Rows are points. The points of each table are mixes of a few directions, plus a little noise. How many directions does each table use, and how many do they share? Where both have some left over, give the other angles between the two spaces (their principal angles), to ten degrees, smallest first.
In the rows, zero is written as 128.

First:
[[ 77 116]
 [109 123]
 [ 85 118]
 [167 137]
 [163 136]
 [167 137]]
Second (5 x 2):
[[130 129]
 [140 131]
 [156 135]
 [ 53 110]
 [161 136]]
Directions: first 1, second 1, shared 1

First, 6 rows:
[[142 102 147 128]
 [110 162 104 127]
 [120 145 116 128]
 [121 141 119 127]
 [105 171  97 127]
 [171  47 187 129]]
Second:
[[168  44 100 115]
 [134 116 124 126]
 [147  88 115 122]
 [133 117 124 126]
 [110 167 141 134]
 [108 170 142 134]
 [ 97 194 150 138]]
Directions: first 1, second 1, shared 0; angles 50

First:
[[107 160 125 184 107 138]
 [127 178 151 137 147 149]
 [151 110 138  67 159 125]
 [109 133 113 180  96 127]
 [118  85  99 146  93 108]
 [148  86 125  70 146 114]
 [142 161 156  98 166 145]
 [127  68  99 119 103 102]
 [122 172 145 149 137 146]]
Second:
[[164 113  98  82 141 103]
 [126 136 136 138 132 139]
 [129 117 116 114 119 110]
 [106 151 160 171 130 163]
 [138 100  99  90 113  87]
 [127 161 159 164 154 176]
 [138  99  97  90 111  86]
 [127 110 112 110 111 100]
 [ 97 167 178 195 138 187]]
Directions: first 2, second 2, shared 0; angles 30, 40

First, 8 rows:
[[ 95 143  59 153 104 120  93  94]
 [147 119 171 113 143 133 149 148]
 [134 126 141 124 132 130 134 133]
 [145 121 161 116 139 133 144 145]
 [157 116 191 105 149 135 159 159]
 [110 136  91 141 116 123 109 111]
 [ 83 148  31 164  95 117  79  80]
 [153 117 181 108 145 134 154 153]]
Second:
[[178 172 128 154 131  98 109 117]
 [129 130 134 129 131 112 122 135]
 [ 92 121 154 148 125 108 118 181]
 [ 60 111 138  92 112 162 141 122]
 [ 73  44 109 109 125 196 174 151]
 [ 87 128 158 143 122 103 113 177]
 [177 135 114 106 150  94 120  96]
 [135 161 141 137 124 106 110 127]
 [167 143 110 138 127 145 132  99]
 [185 138  95 124 132 154 140  74]]
Directions: first 1, second 4, shared 0; angles 70

First:
[[156 125 206 136 171 159 108 128 152]
 [133 150 139 159  78 131 127 122 136]
 [ 96 112  71 143 120 150 145 136 111]
 [ 94 127  70 121 143 142 153 142 127]
 [113 131 122 147 136 160 137 137 140]
 [170 124 169 132  67  78  97 100 105]
 [121  85 110  84 206 127 127 137 110]
 [155 130 150 101 114  81 111 113 118]
 [116 166 116 128 116 127 147 135 154]]
Second:
[[132 146 139 139 108 126 129 125 139]
 [129 120 125 125 129 125 126 127 121]
 [142 137 142 148  80 114 118 116 122]
 [138 186 161 160  74 131 134 126 169]
 [ 98  53  72  72 249 145 135 146  94]
 [129 107 120 122 134 124 124 127 111]
 [129 147 138 136 121 132 131 129 142]]
Directions: first 4, second 2, shared 2

First:
[[128 138 107 124 115 118 121 146 125 131 132]
 [129 116 155 133 145 141 138 105 132 124 122]
 [129 112 163 135 150 145 140  98 133 122 121]
 [127 141 101 123 111 115 118 151 124 132 134]
 [127 159  61 115  87  95 105 184 118 139 142]
 [128 138 107 124 115 118 121 146 125 131 132]
 [127 157  66 116  89  97 106 181 119 138 140]
 [127 152  77 118  96 102 110 172 120 136 138]
 [129 107 174 137 157 151 144  89 135 121 119]
 [128 118 149 132 141 138 135 111 131 125 124]
 [131  72 249 152 203 188 170  26 146 109 104]]
Second:
[[130 123 121  79 113 173 154 126  42 146 170]
 [121  94  94 119 179 160 134 124  66 154 188]
 [117 146 152 121 125 105  99 134 167 138 106]
 [111 105 137 142 136 119 101 160 150  90  96]
 [131 132 134 172 126 100 113 136 198  95  82]
 [133 140 126 142 140  99 129 104 157 153 134]
 [151 158 124 112  93 185 147 128 102 125 130]
 [130 125 136 137 111  83 148 112 141 122 118]]
Directions: first 1, second 5, shared 0; angles 80

First, 10 rows:
[[114 114 106 140 128 142  83  99 125 124 175 121 119 127]
 [110 142 131  87  96 187 126 163 139 163 112 120 130 123]
 [140 142 106 146 148  56 106 116 107 141 129 141 114 138]
 [119 110 134 110 111 152 105 118 141 107 164 128 125 152]
 [142 146 105  84 130 108 114 142 139 161 113 127  97 164]
 [154 110 119 120 164 137 140  89 147 122 133 120 145 122]
 [156 136 149 134 147  71 166 131 119 123  89 150 150 129]
 [112 117 164 154 110 146 142 130 116 101 133 141 166 102]
 [ 93 130 128 165 108 177 143 156 124 117 127 102 102  97]
 [139 133 139 139 138 106 156 135 124 120 105 132 131 123]]
Second:
[[107 132  96 143 103 109 134 129 199 126 124 150 144 117]
 [122 135 126 136 132 118 129 111 145 129 122 147 141 110]
 [121 136 125 132 146 111 106  92 116 119 148 114 142 141]
 [129 127 130 131 117 134 146 144 148 137 107 154 127 103]
 [128 133 135 131 138 124 127 113 124 130 124 139 135 115]
 [115 143 124 143 142 103 120  85 151 127 126 154 157 101]
 [169 110 178  94 153 175 126 160   7 132 134  77  82 161]
 [129 129 134 130 129 129 136 128 133 133 117 144 130 110]
 [116 120  97 131  93 126 137 160 178 126 130 124 122 144]
 [125 115 103 119 104 133 119 160 134 117 154  82 110 182]
 [147 126 159 117 150 145 129 126  72 133 123 122 117 122]]
Directions: first 6, second 3, shared 0; angles 30, 40, 90

First (9 x 18):
[[136 161 188  95  94 151 135 170 130 108 145 111 147 117 152 106  99 164]
 [ 90 153  97 110 162  90 170  90 155  93 114 104 103 138 111 132 161 117]
 [174 155 142 103  97 136 153 113 103 169  93  66  99 159 168 109  87 148]
 [180  85 104 157 116 152 102 130  84 189  99 131 132 139 142 137 106 106]
 [131 125 168 141 100 151 109 160 120 139 158 143 145  98 127 122 124 139]
 [111 118 141 144 116 137 119 150 128 127 151 149 146  93 114 131 146 119]
 [ 93 138  98  91 179 113 144 136 174  33 116 152 160 150 121 139 134 125]
 [150 104 109 182 142 100  78  60 105 213 138 141  71 159 111 137 131 135]
 [ 89 115 106 131 149 126 138 145 148  82 136 154 155  99 101 143 166  97]]
Second, 11 rows:
[[130 167 200 143 119  98  70  86 138 168 193 142  71 159 125 105 106 212]
 [130 159 190 141 120 102  76  91 138 163 185 141  79 155 126 108 110 201]
 [127 108  90 121 134 143 160 151 121 107  94 120 158 113 131 140 140  84]
 [129 148 165 136 124 112  98 105 134 149 160 137  98 143 126 117 117 171]
 [125  89  51 113 140 157 190 173 117  85  60 113 187  95 133 150 151  41]
 [125  93  62 114 137 154 182 166 119  90  69 114 179 102 133 147 148  52]
 [128 127 125 129 127 131 130 129 127 126 125 128 129 127 128 130 128 125]
 [126 105  84 120 133 147 165 154 121 103  90 119 162 109 130 143 142  78]
 [130 145 162 134 124 114 100 108 132 146 159 135  99 143 126 117 116 168]
 [128 122 115 126 130 133 138 135 127 120 118 127 137 123 129 132 131 115]
 [129 144 159 136 125 114 103 109 132 146 157 133 104 141 127 119 118 164]]
Directions: first 5, second 1, shared 1
